Rows are points. Each copy is the shape, with its points in the same order, turned, moved and blurred by noise. Some copies are also mirrored. Which?
(in the rows, 128 means zero)

Shape, 8 rows:
[[141 151]
 [100  84]
 [140 163]
 [177  54]
 [118 133]
 [137 109]
 [ 42  75]
 [166  93]]
Copy 1 (8 x 2):
[[142 100]
 [105 191]
 [133  94]
 [175 203]
 [116 137]
 [133 155]
 [ 54 202]
 [166 167]]
Copy 1 is: mirrored
Copy 2, 8 rows:
[[106 130]
 [161  74]
 [105 142]
 [ 94  25]
 [131 118]
 [120  90]
 [221  82]
 [ 96  65]]
Copy 2 is: mirrored
Copy 3:
[[138 128]
 [ 76 173]
 [150 127]
 [ 42  99]
 [128 154]
 [ 98 134]
 [ 71 230]
 [ 78 108]]
Copy 3 is: only turned

Shape (7 x 3):
[[189 153  87]
 [ 96 105 120]
 [171 166 181]
 [211 118  95]
 [ 98  50 142]
 [192 145  97]
 [ 96 180 143]]
Copy 1 (7 x 3):
[[124 205 117]
 [135  97  97]
 [132 151 199]
 [167 207 114]
 [191  74  93]
 [136 199 122]
 [ 79 107 148]]
Copy 1 is: only turned
Copy 2 (7 x 3):
[[190 156  83]
 [104 181 148]
 [191 107 167]
 [165 127  63]
 [ 56 150 146]
 [181 145  85]
 [175 192 187]]
Copy 2 is: only turned
Copy 3 (7 x 3):
[[131 165 210]
 [122 139 100]
 [107  70 192]
 [172 149 209]
 [166 120  79]
 [137 151 205]
 [ 54 113 138]]
Copy 3 is: only turned
Copy 4 (7 x 3):
[[179 183 130]
 [110 124  69]
 [118 133 182]
 [210 144 127]
 [112  70  56]
 [185 170 130]
 [ 72 165 127]]
Copy 4 is: only turned

Shape, 10 rows:
[[100 137  84 146 119 215]
 [140  90 165 108 108  90]
 [105 128 175 222 192 122]
 [ 92 170  99  59 105 154]
 [166  65 180  85 154  87]
 [124 139  86  94  38 109]
 [101 183 134  92  61 152]
 [170  43 181 148 167  92]
 [178 190 155 168  92 128]
 [127 116  81 124 163 130]]
Copy 1 (10 x 6):
[[164 189 132 143  81 211]
 [106 117 111 143 102  69]
 [178  58 202 170  99 146]
 [123 241 151 119 111 126]
 [142  89 100 103 105  48]
 [ 60 204  98 168 128 124]
 [113 236 146 187 103 121]
 [161  49  98 119  93  75]
 [159 149 137 224 160 120]
 [140 134 139  94 128 152]]
Copy 1 is: only turned
Copy 2, 10 rows:
[[ 75  90 106 100 189 133]
 [147  98 151 169  70 146]
 [197 107 115 188 190  71]
 [ 35 125  99 156 118 171]
 [157 113 208 188  75 140]
 [ 95 122  83 103  69 194]
 [ 57 115  63 134  88 132]
 [207  97 206 172 108 117]
 [135 172  89 112 105  77]
 [122 127 151 148 169 178]]
Copy 2 is: mirrored
Copy 3:
[[120 201  76  83 115  90]
 [ 69 101 133 188 119 124]
 [180 129  98 170  30 158]
 [ 89 144 162  78 145  61]
 [ 84  48 106 200 134 119]
 [ 52 192 174 151 160  82]
 [ 70 170 177  84 137 121]
 [105  74  72 230 103 140]
 [137 172 160 149 147 186]
 [141 141 100 154 124  59]]
Copy 3 is: mirrored
Copy 4, 10 rows:
[[177 125 158  59 146 164]
 [110  76 122 158 122  86]
 [134 152 214 164 166  59]
 [127  94  81  43 115 117]
 [ 66  70 115 181 127  91]
 [155  88  92  75  15 134]
 [178  57 106  53  83  84]
 [ 75  97 153 228 130  99]
 [123  79 212  94  75  76]
 [ 95 157 124 107 125 134]]
Copy 4 is: mirrored

Shape, 14 rows:
[[119 146 145 134 169  93 154  72]
 [183 151 114  68 126  88  95 163]
 [171 172  60 170 112  89 134 184]
 [ 94 166 101  71 149 130 173  77]
 [149 186 125 178  92 145 144  83]
 [100 217 151  89 117  83 138 185]
 [131 124 137 144 105 190 150 157]
 [161 228 170 164 161 116 129 159]
 [112 100 111 166 178 140 107 108]
 [140 210  54 145 115 112 110  66]
 [119 115 133  89  75  88 129  87]
 [175 103  82 123 158 180  99 167]
 [108 158  62 100  75 104 101 162]
 [120 115 168 155 153 160  84 178]]
Copy 1:
[[128  93 126  79 178 169 108 119]
 [128 124  57 188 153  93 112 152]
 [163 156  71 155  86 142 157  90]
 [ 54  92 104  95 142 185  92 133]
 [114 176 134  97 131 149  99  52]
 [117 203  49 105 139 147 105 186]
 [127 145 146 106  73  97  92 133]
 [181 178  62 103 143 138  49 109]
 [164  87 181 131 113 152 111 130]
 [105 136 104 161 153 205 114  60]
 [ 80 123 137 124 179 108 156 141]
 [151  91 126 189  56  93  85 138]
 [ 93 176 102 184 111 147 161 151]
 [183 136 167 134 115 103  68 178]]
Copy 1 is: only turned
Copy 2 (14 x 8):
[[123 157 178  86 137 144 131 107]
 [141 139 100 155 194  75  95 159]
 [165  76  95 130 203  79 175 101]
 [ 57 172 148  81 172 135 148 149]
 [108  59 170 127 187 169 145 112]
 [120 123 157 151 152  57 180 196]
 [ 77  56  98 129 117 137 130 132]
 [133  61 204 125 155  62 130 136]
 [100 128 129 122 108 126 124  44]
 [ 94 124 166 132 249 142 160  86]
 [127 157 120 152 157 184 130 154]
 [ 82  89  61 129 154  81  81  78]
 [107 130  76 184 197 116 177 134]
 [104  83 125 167  79  88 109  98]]
Copy 2 is: only turned
Copy 3, 14 rows:
[[116 149 161 166 152 149  85 100]
 [132 164  49 141 135  80 137  71]
 [171  92  53  81 151 125 117 131]
 [129 178 138 174 142 196 154  95]
 [ 81  69 109 128 150 185 114  94]
 [ 89 188  38 151 151 134 124 169]
 [ 83  92 117 118  71 134 167 128]
 [ 83  91  75 171 179 102 101 162]
 [118 119 191 105 142 105 138 108]
 [125 106 104 115 218 188 139  67]
 [ 90 179 107 114 107 163 106  47]
 [147  93 123 113 107  78 200  93]
 [123 167  56  64 140 152 165  98]
 [ 61 119 138 109 107  61 155 138]]
Copy 3 is: mirrored

Shape:
[[105 181 174 157 127  62  63 163 200]
 [ 83 134 129 100 125  91 102 141 149]
 [115  87 125  95 184 143 145 118 125]
 [ 54 126  71 168 201 162 110 123 186]
 [168  83 178 156 105 165  48 203 174]
 [144 129 140 101  74 173  89  75  77]
 [179 137 146 116  84 135  64  78  75]
 [ 69  61 103  91 115  61 185  90 177]
 [133 107 122 180  66  74 152 141  68]
 [181 126 135 122 201 146 171 186  66]
 [ 66  85 212  88 107  79 124  66 124]
 [ 78 100  95 119 201 161 159 108  62]
 [ 89 162 195  70  82 163 103  88 106]
 [140 154  91 171 138 154 147  77 199]
 [ 78 120 130 182 185 149 175 176  65]]
Copy 1:
[[ 80 130  33 154  84 171  81  83 107]
 [ 77 123  97 127  91 122 138 101 132]
 [110 103 153  77 155  75 136 131 149]
 [121 104  44  23 155 121 165  75 118]
 [111 103 178  87  92 186  32  94  49]
 [ 97 186 216 143 141 130 155  68  99]
 [107 182 200 172 134 102 121  56  91]
 [154  88 119 123  87 104 167 122 231]
 [182 106 141 205 107 130 171 121  94]
 [116 114 143 119 177  58 117 215  59]
 [ 54  78 157 186 126 120 154  66 199]
 [114 100 127  80 182  49 211 129 111]
 [ 31 161 176 164 136 149 170  84 132]
 [165 181  91  81 176 165 139 105 154]
 [132  61 106 118 184 106 196 167  55]]
Copy 1 is: only turned
Copy 2 (15 x 9):
[[123 135 121 172 184 133 138 195 240]
 [114 182  92 160 117 138 125 162 168]
 [146 200 121 139 116 130 140 151  76]
 [ 90 204 165 195 139 173 180 206  95]
 [109 177 172  79 230 126  91 146 176]
 [135 166 126 129 150 131 156  25 132]
 [164 162 123 159 189 122 145  37 145]
 [140 195 123 168  17 114  89 168 151]
 [ 71 105 113 179 112  70  90  86 117]
 [144 117  92 110 167 110 132 157  19]
 [166 190 117 128  58  60 161 110 200]
 [109 204 104 156 102 100 191 134  28]
 [138 174  87  98 113 147 192  72 173]
 [137 135 191 204 109 200 141 156 119]
 [ 58 141 114 117 129  90 175 166  47]]
Copy 2 is: mirrored
Copy 3:
[[ 73 177 146 109  43 152  97  36 149]
 [107 118  81  94  81 165 114 107 152]
 [128 128  84 156 145 162 162 136 192]
 [158 194  66 147 144 236 108 107 149]
 [114 216 105 164  33 105 204  91 126]
 [126  81 128 173 105 120 168 145  62]
 [108  89 133 195  97  80 126 129  60]
 [161  81 107 111  59 218 115 161 217]
 [140 134 163 118  74  92  81 199 137]
 [118 150  99 150 181  53 140 138 208]
 [ 68  63 178 122  87 202 162 153 159]
 [123 124  72 151 200 163 126 186 160]
 [ 96  66 134 110 111 159 208 108  85]
 [214 133 142 171 123 181 112  64 139]
 [127 200 112 104 194 122 130 190 184]]
Copy 3 is: mirrored
